Every row gives one point. To make a cloud, some directions were put in groups of two or more. Within a group, all points are equally far from the middle, so they leave a hole (a ring in 2 directions, a hollow ball in 3). The other directions are filled evenly. Then the cloud was stretched, turned, moved and blurred a little. Count the holes, and give their numbers of directions, smallest first.
In the rows, 128 means zero.

Cloud:
[[131 162 133]
 [ 60 112  88]
 [ 82 133  91]
 [ 68 144  84]
 [117  93  60]
 [ 52 164 143]
 [160 161 174]
 [126 165 111]
 [ 89 147 167]
 [ 78  89  78]
 [ 86  67 156]
 [135 146 189]
 [151 148  63]
 [161 134 132]
 [131 154 153]
 [106 140 184]
 [139  95  74]
 [ 81 104  60]
 [ 64 174 154]
 [ 62 139  93]
 [ 94 158 193]]
Holes: 0

Cloud:
[[ 71  84 119 165]
 [ 76 150 152  56]
 [ 49 112 156 110]
 [131  80 163 138]
 [169 190 141 104]
 [ 95  62 135 110]
 [111 111 116  53]
 [200  91  99  74]
 [ 80 157 155  82]
 [ 63 168 159  89]
 [ 71  65  65 121]
 [134 147 145 113]
 [ 92 115 125  74]
 [102 142  83 173]
 [107 135 120 149]
 [ 83  44 172 135]
 [ 90  46 125 105]
 [ 86  75  95  69]
 [ 83 134  86 135]
 [177 141 158 110]
 [127  69 115 174]
 [106  49 135 138]
 [ 89 112 103 108]
 [154  49  46 156]
 [119  80 113  89]
 [ 63 133  90  99]
 [132  92 173 124]
 [141 170 108 145]
 [ 57  66 112 138]
 [127 158  88 180]
 [109  93 109 118]
 [133 115  83  56]]
Holes: 0

Cloud (75 x 8):
[[ 71 116 113 116 151 129  90  61]
 [171 149 173 108 138 212 108 155]
 [131 107 205 165 156 129 110 141]
 [149  72 150  54 103 193  98  94]
 [ 71  68 188 118 125 165 222  98]
 [178 147 169 145 112 179 114 179]
 [179 196 141 166 156 109 104  57]
 [184 113 125 138  36 125 131 108]
 [114  44 144  97 134  92 149 117]
 [ 83 139 176  90 174 120 105  65]
 [ 72 122 198 140 187 160 149 178]
 [134  78 130 164 153  80 116 212]
 [123  81 111 117 202 142 103 183]
 [ 75 163 123  84 122  81 125 151]
 [189 135 136 172 105 135 164  98]
 [158 103  77 109 184 185 124  98]
 [162 107 118  85 161 137 170 126]
 [188 141 172 152 104 106 137 185]
 [137 139 117  60  99 171 123 162]
 [148 159 133  85 160 114 169 150]
 [129 138  91 114  67 123 133 124]
 [ 90 159 190 101  84 180 137  77]
 [ 84 161 182 142 101 193 157 116]
 [ 84 137 122 205 131 169 147  99]
 [109 157 174 125 104 156 187  73]
 [ 90 198 189  67  98 129  88 126]
 [120 180 105 148 109  89  87 135]
 [111  81 210  76  95 193 110 111]
 [158 148 158  77 145  90 170 203]
 [ 97  60 123 107 145 191  94 147]
 [139 135 102  99 169 102 189 182]
 [ 66  42 135 125  86 132 163 156]
 [ 43 157 121  81  99 199 101 175]
 [120 116  75 121  98 149 181 109]
 [132 139  90 101 152 107 173 126]
 [114  54 110 157 165 154 119 151]
 [ 49  84 121 106 111 196 118  92]
 [ 75 153 170 188 121 163 138 160]
 [145 100 150 174 169  83  63 135]
 [168 108 193 166 160 105 114 152]
 [114  78 191 192 164 150 182 134]
 [ 97 173 159  76 146 111 109  55]
 [128  65 158  75 153 128 103  60]
 [ 94  68 123 110 122 203  71 188]
 [ 94 171 172  96 136 167 116  54]
 [105 179 206 126 117 113  91  79]
 [175  83 159  87 142 112 204 114]
 [163  94  86 109 162 155 113 106]
 [ 81  76 150  72  89 148  76  57]
 [111 206 186 118 149 116  98  95]
 [133  59 217 103  77 180 166 109]
 [107  61 197 169  58 181 153 132]
 [127 179 157  87 113 195 145 168]
 [176 209 160 130 174 138  94 113]
 [105 149  58 149 152 193 125 125]
 [174 141 146 154  40  88 171 100]
 [131  34 103 141 124 164 168 157]
 [102 197 181 132 104 162 131 155]
 [ 60 142 135  92 154 155 122 103]
 [187 128 140 180 153 182 164 112]
 [147  87 104  93 139 170 182 151]
 [112 101 171  96 214 116 107 158]
 [ 93 119 222 133  63 126 143 107]
 [ 72  93 141 104 150  88 109 131]
 [ 80  74 137 110 186 122 136 102]
 [160  91 212 143  78 110 134 181]
 [ 88 162 154 121 140 196 186 116]
 [145  57  86 127  90 181 189 152]
 [192 132 126 140  81 131  76 106]
 [ 74 123 219 118 107 187 116 166]
 [122  60 116 111 102 154 146 232]
 [ 91 102 131 193 146 138 110  69]
 [100 159 169 102 143  71 193  98]
 [157  78 184 155  84 200 100 110]
 [125  50 147  88  88  88 111 127]]
Holes: 2 (2, 2)
